Each row is a point. The window is the flat piece filled in between its corners: a triangle in 3 columns, a solid with four corners in 4, and so on. A path goes straight from each point to the next, and from the last back to the first. After which points does the path pass through the window?

Window, 3 rows:
[[-1.3 -3.3 -4.6]
 [ 3.4 -0.6  4.8]
 [-3.8  4.6 -2.3]]
Path:
(1): [ 2.3 -0.3 -6.7]
(2): [-3.6 -3.4 -1.6]
(3): [-3.9 -3.4 -3.8]
(4): [ 5.5 -1.5 -4.3]
(5): [3.9 2.8 1.2]
(6): [-0.8 -2.8  5.1]
(7): [-2.5 -2.8  4.0]
(8): [ 4.0 -2.6 -1.1]
Through the window after points: 1, 3, 5

Window (6 x 6):
[[-2.2 -2.8  3.6  6.6 -2.6  9.0]
 [-4.2  7.1 -6.0 -1.6 -6.0  3.8]
 [ 5.4  3.5  3.4  0.7 -0.3  1.0]
 [ 0.2  2.6 -3.9  3.1  1.9 -2.8]
 [-1.2 -2.9  0.0 -0.2 -4.8  0.7]
 [ 1.7  3.6  0.4 -2.0  2.5  0.1]]
Path:
(1): [ 1.8  1.9 -5.7 -1.5 -1.8  3.6]
(2): [-3.8  8.4  1.1  0.4 -4.6  1.4]
(3): [-4.9  7.8  0.8  0.3 -3.3  1.2]
(4): [ 0.4  3.3 -4.6  1.8 -1.5  4.9]
(5): [ 4.2  3.2 -3.2 -1.4 -0.2 -0.9]
(6): [ 0.2  4.2  4.8  0.4 -0.7 -3.1]
(7): [-4.0  1.3  4.8  2.6 -1.5  2.3]
(8): [ 1.5 -2.5 -2.5  1.2 -3.8  4.3]
Through the window after points: 1, 7

Window, 8 rows:
[[ -0.5  -0.1  -2.7   1.5   1.7  -2.8   1.4   8.2]
 [ -3.0  -2.8   2.9   1.4   8.2  -2.6   1.7   5.1]
 [ -1.3  -0.9  -9.7  -0.1   2.8   5.7   3.5   0.4]
 [  2.1  -1.3   2.0   3.4   5.2  -3.7   4.9   1.4]
 [ -0.6   4.0  -2.9  -1.4   2.3   2.7   1.1  -1.2]
 [ -3.9  -1.4  -1.0  -0.6  -4.9   2.9   4.9   6.5]
 [  6.2  -3.4   5.0  -1.3  -6.6   5.9  -3.6   0.8]
 [ -3.8   0.1 -14.5  -6.8   5.5   0.2   5.6  -2.9]]
Path:
(1): [ 1.9  0.5  2.8 -2.1  0.9  2.5  2.5  5.6]
(2): [-1.2 -3.9 -1.9  1.3 -4.6 -2.4 -3.2 -2.8]
(3): [-2.6 -2.6 -2.8  1.7  0.8  1.1  1.6  1.4]
(4): [ 0.7 -2.2 -1.9 -1.5  3.4  1.7  3.8  4.7]
(5): [ 0.2  3.4 -3.1 -3.2  1.9  4.5  3.5  3.1]
(6): [-2.4 -1.0 -1.0  1.8 -1.5 -0.1  0.0 -1.1]
(7): [-3.5 -1.8 -1.2  2.2  1.5 -0.4  0.1  0.8]
(8): [ 1.9  0.1  1.2 -2.4  2.2  2.3  3.5  4.7]
Through the window after points: 5, 7

Window (11 x 11):
[[  2.9  -7.8  -0.3  -2.7  -1.8  -3.3  -7.7   1.5   1.2   0.6 -10.2]
 [  1.3   0.2   5.0   4.6   0.5  -4.4  -1.5   4.3  -1.7  -1.7  -1.1]
 [  4.8  -1.0  -4.1   2.6   1.3   9.3  -3.3   3.7  -3.3   0.6  -1.7]
 [ -5.8  -1.3   1.1  -1.3  -5.2   2.8   5.9  -1.2   0.8  -3.8  -1.6]
 [  7.2   3.4  -6.9   4.2   2.1   4.8  -0.1  -0.9  -4.8  -8.0  -1.7]
 [ -0.7   0.4   5.0   2.0  -3.4   4.4   7.0  -6.3  -4.0   0.2   0.7]
 [  8.8   8.4  -2.5   0.1   0.7   7.3   0.3   1.0  -1.8  -1.6   1.3]
 [ -0.9   3.3   5.2  -0.7  -1.3  -5.3  -2.0   3.5 -10.4  -1.9   0.7]
 [ -0.6  -0.3  -0.9   1.1  -3.0  -3.8   2.6  -1.2  -3.7  -0.2   5.1]
 [  1.2  -7.3  -3.4  -3.0   5.0  -3.6  -1.6   3.5   0.6   1.8 -11.3]
 [ -3.9  -4.8  -0.5  -1.6   4.0  -2.4  -8.0  -0.8   2.1   2.5  -8.0]]
Path:
(1): [ 4.2 -0.8 -0.1  0.6  2.6  4.0 -1.6  2.5 -2.2 -2.1 -0.6]
(2): [ 5.6 -3.4  5.2 -1.4  0.6  5.1  1.1  1.5 -3.3 -4.7  1.9]
(3): [-0.3  1.4 -1.7  3.0 -3.0 -4.0  0.4  1.2 -2.2  1.0 -4.9]
(4): [ 0.3  2.9 -0.2  6.0 -4.4 -1.2 -3.9 -1.1 -0.5  4.8 -6.4]
(5): [ 2.5 -4.0 -0.5 -5.9  5.2  2.0 -2.6  2.9 -3.2 -5.0 -1.1]
(6): [ 0.8 -8.4  3.7 -5.3  5.2  1.1 -2.2  3.7 -0.2 -1.2 -0.1]
(7): [-0.1 -0.9 -2.1  0.0 -0.3 -5.1  0.1  0.0 -1.5  0.2 -7.0]
(8): [ 1.4  6.7 -2.0  5.9 -3.9  2.4 -1.6  0.7 -6.1  1.0 -4.8]
(9): [ 3.0 -1.1 -0.5  0.4  0.9  2.1 -0.1  0.7 -1.9 -3.2  2.3]
(10): [ 1.9 -1.4 -0.5 -0.5 -0.1  3.2  2.0 -1.0 -0.8 -4.6  0.0]
(11): [-1.1  2.5 -3.7  3.2 -2.1  0.4  0.4  1.4 -4.0 -2.3 -6.2]
(12): [ 1.1  2.2 -0.7  5.7 -3.8  1.2  3.9 -2.7 -4.1  1.3 -1.4]
(13): [ 0.4 -1.1  3.1 -1.8  0.2  0.9  1.1 -1.3 -3.5 -2.9  0.9]
(14): [ 2.9 -4.4  1.6 -2.3  3.4 -0.4 -1.1  0.2 -1.9 -3.4  6.1]
(15): [-0.2  2.4 -1.7  3.0 -4.2 -2.3  1.7 -0.1 -3.4  0.8 -1.6]
(16): [ 2.2  0.6 -2.5  3.1 -1.5  4.0 -1.7  2.2 -3.0  1.3 -2.5]
Through the window after points: 4, 10, 12, 14, 16

Window:
[[-1.1  4.2  1.7 -1.1  3.7 -3.5 -3.1  4.2 -5.9 -2.6 -1.7 -1.7]
 [ 1.8  2.7  4.2  6.0  5.2  1.7  0.6 -0.1  1.9 -2.3  3.6  3.0]
 [ 0.1  0.0  4.0  3.4 -2.5  6.0  2.7  3.7 -0.4 -1.5 -4.1 -0.3]
 [ 5.1 -4.9  8.3 -2.7  0.1  7.7  0.2  1.8 -7.0  3.1 -3.7  0.2]
 [-4.7  3.9 -0.4  3.0 -1.8  1.3  1.2 -3.5 -5.4 -0.5  0.6  0.2]
 [ 6.6  1.3  4.5 -0.7 -1.1  0.0 -0.7 -1.5 -0.8 -5.4  2.0  1.6]
 [-7.4 -2.5 -0.3 -0.6  1.5 -1.7  4.6 -0.2 -5.9 -3.4 -0.4  4.6]
 [ 2.2 -5.0 -3.6  4.2  5.6 -0.5  2.2  1.7 -1.9  1.7 -0.4 -3.6]
 [-4.3  1.7 -0.1  0.9  1.8  3.6 -1.7  2.7 -7.3 -5.5  2.0 -5.6]
 [ 0.7  1.6 -0.1  4.3  3.2 -0.4  7.5  3.3 -4.6 -0.7  2.3 -0.3]
 [-8.0  3.6 -8.7 -4.1 -9.1  1.0  0.4  8.9  0.5  3.9 11.6  4.7]
 [-0.1  1.1  0.0 -3.9  2.0  7.3  4.8 -2.3  4.7  2.1  0.4 -2.6]]
Path:
(1): [ 1.4  1.9 -1.7  2.0  3.2  2.6  3.1  2.8 -3.7 -2.7  0.8  1.5]
(2): [ 1.0  2.7 -8.6  2.3 -2.9  6.9  3.1  2.6 -5.0  2.0  0.0  3.2]
(3): [-3.5 -1.5  4.1 -1.3 -1.4  1.1  2.0  1.4  0.3  0.5  5.0  0.2]
(4): [-0.5  0.0  4.3  0.4 -1.9 -2.0  2.5  1.8 -3.7 -1.7  1.1 -2.4]
(5): [-0.9  1.7 -4.2  0.8  2.6  5.1  3.7  2.0 -2.7 -0.3  0.3  2.0]
(6): [ 1.4  1.6 -1.6  2.6  3.3  1.9  1.0  2.0 -2.6 -2.0 -0.2  2.0]
(7): [-1.4 -3.5  5.5  1.6 -1.9  0.6  4.9 -0.4  1.9  4.2  1.1 -3.0]
(8): [-5.9 -0.8  4.2  2.8 -0.3 -1.5  2.8  1.5 -5.8  0.1  3.8 -7.9]
Through the window after points: 8

Window, 14 rows:
[[ -0.8   0.2  -8.6   3.0   2.6   0.4   4.2  -3.3   5.8   2.7   0.8  -3.1
    1.1   2.1]
 [ -2.1   2.2   2.4  -6.4   4.5  -0.8  -5.5  -2.0   3.3   6.4   1.9  -1.5
    1.2   1.8]
 [ -0.1  -6.0  -2.2   4.2  -2.4  -6.8  -0.3   2.0  -3.3  -5.2   2.4   1.6
   -2.5   2.6]
 [  1.3  -3.8   0.2  -1.6  -4.9   0.7  -1.7  -1.2  -6.4   2.3  -2.2  -7.3
    3.6  -1.4]
 [ -0.1  -2.3  -1.7   1.6  -2.1   0.2   1.4   3.0   6.7   2.7   0.1  -1.8
   -1.2  -2.3]
 [  2.6   4.8  -4.4   1.5   4.1  -8.9  -1.0  -0.5  -1.2   5.4  -2.5  -5.5
    7.6  -7.0]
 [  5.4   2.8  -2.8   0.6  -1.9   1.0  -4.0   3.3   2.3  -4.0   5.5  -1.5
   -2.0   2.0]
 [  0.1   0.9  -5.9  -3.7  -3.1  -0.3  -3.3   3.1   0.9   1.7  -1.5  -0.9
   -3.9   6.3]
 [  0.7  -2.4  -1.7   7.5  -1.2   1.0  -2.8   2.5   1.4  -1.2  -1.3  -0.2
   -0.2   5.0]
 [  1.5   4.6  -1.7  -2.9  -7.0  -8.2   0.1   7.7   0.3 -12.3  -0.3  -7.3
    2.7   6.2]
 [ -2.6   1.0   5.1  -2.1   2.3   3.3   1.9   2.6  -0.6   8.9   4.7   5.0
   -3.0   4.0]
 [ -5.0   0.3  -5.5   3.3   3.5   2.8   0.9   0.5   1.9   1.7  -0.8  -3.3
   -3.2  -1.7]
 [  0.6   9.1   1.6   1.1   0.7  -3.7  -1.6  -6.9   3.2   7.6  -0.1  -1.3
    2.4  -7.2]
 [ -7.4  -1.3  -7.8  -4.2  -3.4   2.9  -2.2   2.8   0.5   2.3   0.6  -1.3
    4.6   3.3]]
Path:
(1): [-2.6  2.4 -2.7  1.7  0.3 -5.3 -1.9  0.9  1.3  3.6  5.8 -5.2 -1.8  0.8]
(2): [-4.7  1.5 -6.8  4.6 -3.6  0.6 -5.3 -1.9  4.2  8.5  5.2 -5.4 -0.7  5.6]
(3): [ 4.1  0.0  0.6 -1.8  1.5 -1.2  2.1  3.5  1.9 -3.2 -1.2  0.6  0.2 -3.1]
(4): [ 2.7  0.8 -3.0 -2.0  5.3  1.5 -1.1 -1.6  1.2  0.2 -5.4  2.7 -0.4 -3.0]
(5): [-4.9  1.0 -5.3  5.0 -3.6 -1.8  2.9  1.1  4.1  3.3  6.6 -7.4  0.5  5.3]
(6): [-1.6 -0.8 -1.9  0.5 -2.7 -8.8 -2.1  3.3  2.0  8.2 -1.4 -8.5 -4.1  3.9]
(7): [ 2.3  3.6 -5.0 -2.0  0.4  2.0 -1.5  0.2 -0.7 -3.1 -0.2  1.6  4.1 -0.9]
(8): [ 5.9 -3.8 -3.6 -3.0  1.3 -3.0 -0.8 -2.2 -0.1 -3.2 -5.5  2.5  0.1  3.8]
(9): [-3.6  0.9 -1.7  5.9 -2.6 -4.5 -1.3  4.5 -1.2  0.4  7.0 -3.8 -0.3 -1.4]
(10): [-1.5  1.8 -2.4 -1.0 -1.2 -1.5 -2.4  0.5 -0.6  4.3  3.4 -2.7  0.8  3.0]
(11): [-1.9  2.2 -0.6 -2.0 -1.5 -0.5 -2.4  1.4  1.6  0.7 -2.6 -0.2  1.5 -2.2]
(12): [ 3.7  1.2  0.5  1.6  5.1 -1.3 -0.9  2.8  5.0 -4.0 -3.6  6.7  3.2 -2.5]
(13): [-1.5 -0.5 -3.5  2.0 -2.7 -0.8 -1.0 -0.2  0.2  4.3  1.1 -6.2 -0.1  1.6]
(14): [-4.7  1.3 -2.7  1.6 -1.0 -3.6 -3.0 -0.1  0.2  3.2  3.7 -4.9 -3.9  7.1]
(15): [ 2.6  1.0 -2.8 -0.1 -1.5  0.5 -1.6  1.5  1.8  0.9 -2.7  0.8  0.8 -0.1]
(16): [ 4.6  0.0 -1.2  0.7  0.2  0.0 -0.1  1.4  0.0 -2.4 -5.9  0.5  2.9 -0.3]
Through the window after points: 2, 4, 6, 8, 12, 14
